Every row gives one point. The ring and each string are closed loops that go straight from each point to the next, and from the last back to the first. Before rounding, they use only three directions, however many columns there are. Count how often each string passes through the ring. Passing back the other way cancels.
In the rows, 128 means zero.

Ring, 8 rows:
[[153 126 127]
 [138 152 120]
 [109 158 120]
 [ 87 143 125]
 [ 81 117 133]
 [ 99  90 140]
 [129  87 139]
 [147 100 134]]
String, 22 rows:
[[104 101 112]
 [102 104 124]
 [ 88  90 112]
 [ 77  91 132]
 [ 70  94 146]
 [ 82 111 163]
 [ 98 120 157]
 [104 116 132]
 [ 98 106 109]
 [107 114 122]
 [104 120 150]
 [ 91 112 158]
 [ 84 105 162]
 [ 92 108 163]
 [ 82  91 158]
 [ 84  83 136]
 [ 86  78 131]
 [ 86  80 153]
 [ 98  97 157]
 [ 91  85 153]
 [ 87  79 143]
 [ 93  84 112]]
Times through: 0

Ring (8 x 9):
[[211 136 142 111 130 164 126 131 145]
 [177 175 143 109 136 141 142 139 146]
 [134 177 154 113 143 121 137 143 141]
 [101 149 165 121 148 110 118 142 135]
 [100 103 168 127 146 116  94 135 129]
 [122  75 163 128 141 131  83 129 128]
 [176  69 154 124 133 158  86 124 133]
 [207  96 147 117 129 168 104 125 140]]
String, 24 rows:
[[145 119 172 122 145 136 107 135 138]
 [139 115 142 119 134 133 107 132 133]
 [113 100 133 122 132 122  97 130 126]
 [ 93  83 145 127 137 116  85 130 123]
 [ 98  80 127 125 130 118  86 127 121]
 [116  88 132 123 131 125  92 128 125]
 [106  71 135 127 132 124  82 126 122]
 [102  52 174 134 145 125  67 127 123]
 [118  60 205 136 156 133  70 131 130]
 [135  83 193 130 151 137  85 132 134]
 [146 102 182 125 148 139  97 133 137]
 [141  86 202 130 155 139  86 133 136]
 [121  53 191 135 150 135  68 128 128]
 [113  49 163 133 140 131  68 125 123]
 [111  62 126 126 127 127  78 123 120]
 [123  87 111 120 122 129  94 125 123]
 [ 93  57 135 130 132 120  73 124 118]
 [ 89  62 170 134 145 118  71 129 123]
 [ 82  65 198 137 157 114  70 133 125]
 [ 83  77 146 129 138 112  81 129 121]
 [ 91  88 142 127 136 114  88 130 123]
 [ 69  81 165 132 146 105  80 133 122]
 [ 91  95 197 133 158 114  86 137 130]
 [109 105 217 132 164 122  91 140 137]]
Times through: 1

Ring, 7 rows:
[[218 139 155 131 142 134 149 102 145 139 131 116 123 107]
 [179 195 137 131 139 137 164 120 146 132 114 117 143  92]
 [116 211 127 129 121 133 164 137 145 116 110 122 153  95]
 [ 57 163 125 125  91 124 144 145 141  96 123 131 146 119]
 [ 74  88 133 122  78 118 121 132 139  94 145 135 123 142]
 [141  51 153 124  96 120 114 110 139 110 156 130 106 147]
 [202  74 166 128 124 127 126  97 141 131 150 121 106 133]]
String, 13 rows:
[[232  17 181 127 123 123 110  82 140 135 167 122  87 150]
 [194  57 215 132 134 123 121  86 135 139 157 116 102 152]
 [151 107 185 130 124 125 133 107 137 127 142 119 120 136]
 [153 100 124 124 102 126 131 119 144 112 141 129 119 123]
 [157  63 121 122  92 123 119 116 144 108 151 133 108 133]
 [147  10 133 120  80 117 101 110 141 102 167 136  94 154]
 [130  11 155 122  82 115 100 108 138 104 168 134  95 162]
 [131   7 125 119  71 115  99 115 141  96 168 139  95 156]
 [140  78 124 123  92 123 123 120 143 106 147 132 114 132]
 [139 113 151 127 110 125 134 117 141 116 139 125 123 128]
 [145  97 182 129 119 123 130 108 137 124 144 121 118 139]
 [160  93 129 125 104 126 129 116 144 114 143 129 116 125]
 [187  65 131 124 105 126 122 107 145 118 151 129 105 130]]
Times through: 1

Ring (6 x 14):
[[201 118 134 129 138 140 128 137 122 108 134 136 136 108]
 [153 153  93 123 128 149 131 142 128  86 113 106 131 119]
 [ 85 165  87 109 109 127 142 122 138  94 115  92 132 147]
 [ 71 134 117  99 103 100 150  99 141 126 135 108 139 161]
 [114  96 154 101 113  91 149  92 136 151 154 136 144 151]
 [187  89 169 120 132 111 135 113 126 141 157 153 142 122]]
String, 18 rows:
[[192 138 173 144 131 123 123 130 126  99 156 140 134 112]
 [239  91 173 135 146 131 124 132 118 125 154 160 140  99]
 [249  55 150 117 152 136 132 130 115 149 143 165 145  98]
 [219  71 140 114 144 133 135 127 120 143 139 154 143 108]
 [238  86 167 132 146 132 126 132 118 129 151 160 140 100]
 [212 127 174 145 137 128 121 133 123 103 155 146 135 105]
 [151 158 160 139 121 118 127 124 132  91 151 124 132 126]
 [145 136 135 123 122 122 134 122 131 107 138 123 135 129]
 [170 171 138 145 128 139 121 142 128  73 136 117 128 113]
 [187 164 103 139 136 160 122 155 124  70 116 111 128 103]
 [198 123  65 115 144 173 131 157 120  96  96 113 133 101]
 [164 116  94 109 132 144 138 134 126 114 115 119 137 120]
 [131 155 132 126 118 122 133 123 133  96 137 115 133 133]
 [138 187 129 142 120 134 124 137 132  66 133 105 127 124]
 [189 153  99 133 138 160 124 154 123  78 114 113 130 104]
 [227 113  93 124 150 169 126 156 117 100 109 128 135  93]
 [189 105 114 116 137 141 134 134 123 119 125 132 138 113]
 [140 141 142 125 120 118 134 120 132 106 142 123 135 131]]
Times through: 2

Ring:
[[210 120  99  90 122 118 101 121 135 133 136 136 108 138]
 [196 167 113 111 103 108 105 118 129 131 136 140  99 126]
 [143 188 131 135  82 105 114 113 120 120 142 151  97 113]
 [ 86 166 129 143  76 112 119 111 109 110 154 160 105 106]
 [ 59 109 118 131  88 125 120 112 107 105 160 163 118 112]
 [ 81  67 118 110 105 134 120 113 120 107 154 161 126 126]
 [129  55 117  92 120 136 116 115 134 115 144 155 126 139]
 [192  84 103  83 128 127 105 120 138 128 136 141 117 143]]
String, 14 rows:
[[172 130 150 107 103 120 119 110 147 120 127 154 109 137]
 [238 129 116  86 123 116 104 119 148 136 125 136 105 145]
 [249 109  72  73 138 118  91 128 134 143 136 125 108 143]
 [212  94  65  78 135 121  92 128 124 138 145 129 112 138]
 [165 103  99  97 117 123 106 120 127 125 144 143 114 132]
 [156 105 146 103 107 126 120 110 145 117 131 156 115 139]
 [149 107 134 105 107 125 117 112 138 118 136 154 114 134]
 [162  89  76  92 124 124 100 124 118 128 151 139 116 130]
 [209  55  67  66 145 131  94 127 132 135 143 131 121 147]
 [234  64  98  64 144 130 101 122 151 136 128 135 119 156]
 [217  99 135  83 124 125 112 114 157 129 122 145 113 151]
 [248 108  60  73 140 117  87 130 129 145 140 122 108 141]
 [203 121  52  89 127 114  88 130 111 139 153 126 107 127]
 [155 124 110 108 107 119 109 117 125 123 144 147 110 127]]
Times through: 1
String:
[[140  72  74  92 124 129 102 124 114 124 156 142 121 130]
 [122  28  93  83 130 141 110 119 126 116 152 151 132 140]
 [ 93  17 125  89 122 146 122 112 136 106 146 163 136 142]
 [ 77  28 123  98 115 144 123 112 129 104 151 165 135 136]
 [ 77  40  94 100 116 139 114 118 113 109 161 157 131 127]
 [103  74  72 103 115 129 104 123 103 118 164 147 122 121]
 [119  94 111 108 107 127 114 116 122 116 149 153 118 127]
 [118  83 143 106 106 132 123 109 138 111 139 162 121 135]
 [126  66 150  99 111 136 125 108 146 110 134 163 125 142]
 [136 107 130 109 104 125 117 113 132 116 140 155 115 131]
 [148  79  86  93 122 128 104 122 121 123 151 143 119 132]
 [165  51  61  77 137 132  97 127 119 129 154 136 124 137]
 [149  88  71  95 122 124 100 125 112 126 156 139 117 127]
 [141 101 103 103 111 124 109 118 123 121 148 148 115 128]]
Times through: 0

Ring:
[[140 128 147 118 132  99 116 152 144 153 111 108 125 179]
 [135 110 183 144 131  88 137 142 124 149 114 114 121 210]
 [127 102 189 155 125 105 155 119 112 138 122 127 127 191]
 [122 111 173 144 116 131 162 105 111 135 135 136 136 151]
 [126 142 153 113 101 153 157 114 118 153 161 134 142 114]
 [135 174 132  79  94 155 136 141 134 178 174 121 140 103]
 [140 173 116  74 105 144 117 152 149 175 155 113 138 108]
 [141 149 120  93 124 120 108 154 155 160 122 109 132 140]]
String:
[[131 130 115 109 125 137 123 122 147 136 115 125 140 114]
 [137 151 138  98 112 129 126 145 139 164 143 116 134 137]
 [148 201 140  58  90 135 119 181 141 211 189 101 130 134]
 [140 172 146  84  98 136 131 155 133 185 170 113 133 134]
 [144 203 164  65  77 144 141 172 122 218 213 108 132 136]
 [137 204 155  64  69 167 153 152 117 209 222 121 140 101]
 [124 139 123 106 107 164 145 105 131 140 145 138 147  85]
 [126 128 135 118 116 144 142 112 131 138 132 132 141 115]
 [129 130 146 119 115 134 142 121 129 145 135 128 137 133]
 [120 107 128 133 124 149 146  91 131 114 113 142 145 104]
 [127 125 157 127 115 133 149 117 122 143 137 130 136 141]
 [129 134 186 129 105 124 160 129 109 162 158 126 131 168]
 [121 118 202 149 102 132 181 106  93 149 162 138 134 164]
 [118 112 173 145 109 144 172  94 105 133 145 143 141 133]
 [120 110 127 132 123 152 147  91 130 115 116 142 146 100]
 [118 123 137 125 108 165 161  88 119 127 143 146 149  89]
 [128 167 170  99  82 160 167 127 107 180 198 132 141 116]
 [137 182 174  87  82 144 154 152 113 200 202 118 134 139]
 [136 168 148  89  96 144 140 144 128 179 172 119 136 124]
 [144 204 147  59  80 148 133 170 131 212 204 109 134 121]
 [147 208 119  47  87 152 116 174 147 208 191 105 137 103]
 [136 154  96  84 117 148 112 135 157 150 128 120 142  91]
 [132 133 129 111 121 133 128 127 140 144 125 123 137 127]
 [141 158 136  92 113 124 119 155 144 171 143 110 131 143]
 [147 173 129  76 112 118 106 174 153 186 147 100 128 149]
 [144 161 100  77 123 127  96 160 165 164 123 106 134 121]
 [137 143  90  89 129 137 103 136 164 141 108 117 140 101]]
Times through: 3
String (29 x 14):
[[130 110 140 132 134 115 128 123 139 129 102 123 133 153]
 [138 137 170 119 118 105 133 151 128 166 137 112 125 183]
 [133 126 142 120 125 121 129 131 137 144 120 121 133 148]
 [133 114 128 125 138 114 118 128 148 130  95 120 133 149]
 [141 120 148 123 139  89 111 154 147 149  98 106 122 192]
 [146 124 168 125 138  72 110 170 143 162 104  98 115 223]
 [134 110 139 131 140 103 118 133 145 132  92 117 129 167]
 [132 118 142 126 129 117 129 127 138 137 111 122 133 152]
 [136 130 169 124 120 107 136 143 127 159 133 115 126 179]
 [134 131 169 124 118 111 139 140 125 158 136 117 128 175]
 [127 109 136 132 131 127 135 112 136 124 106 130 137 136]
 [124 100 137 141 133 128 139 102 133 115 100 134 138 135]
 [129 123 158 128 119 124 143 124 125 145 130 126 133 153]
 [120 100 128 139 130 141 142  92 133 110 102 140 143 114]
 [116 100 153 148 119 148 165  82 114 114 124 147 144 118]
 [120 126 177 135 100 149 175 101 102 145 162 142 141 130]
 [128 149 186 118  92 141 168 126 103 173 182 130 135 147]
 [131 145 165 113 103 134 150 132 119 165 160 124 134 145]
 [126 125 130 119 120 142 138 112 134 133 124 132 141 115]
 [121 129 135 119 108 161 155  97 123 133 143 142 147  94]
 [121 138 162 121  96 159 169 103 108 151 169 141 144 111]
 [126 148 200 124  86 142 179 123  93 175 192 133 135 153]
 [117 113 169 143 108 149 172  91 106 131 146 145 142 126]
 [119 102 146 143 124 141 154  92 122 117 116 141 142 123]
 [125 112 145 134 125 131 143 109 129 128 117 132 138 135]
 [130 119 180 138 118 113 151 127 116 149 135 124 129 177]
 [133 112 224 156 119  84 160 143 101 163 141 116 117 237]
 [134 100 219 164 131  72 151 144 108 153 119 113 115 249]
 [131  96 167 151 140  93 133 127 130 129  94 120 125 194]]
Times through: 0
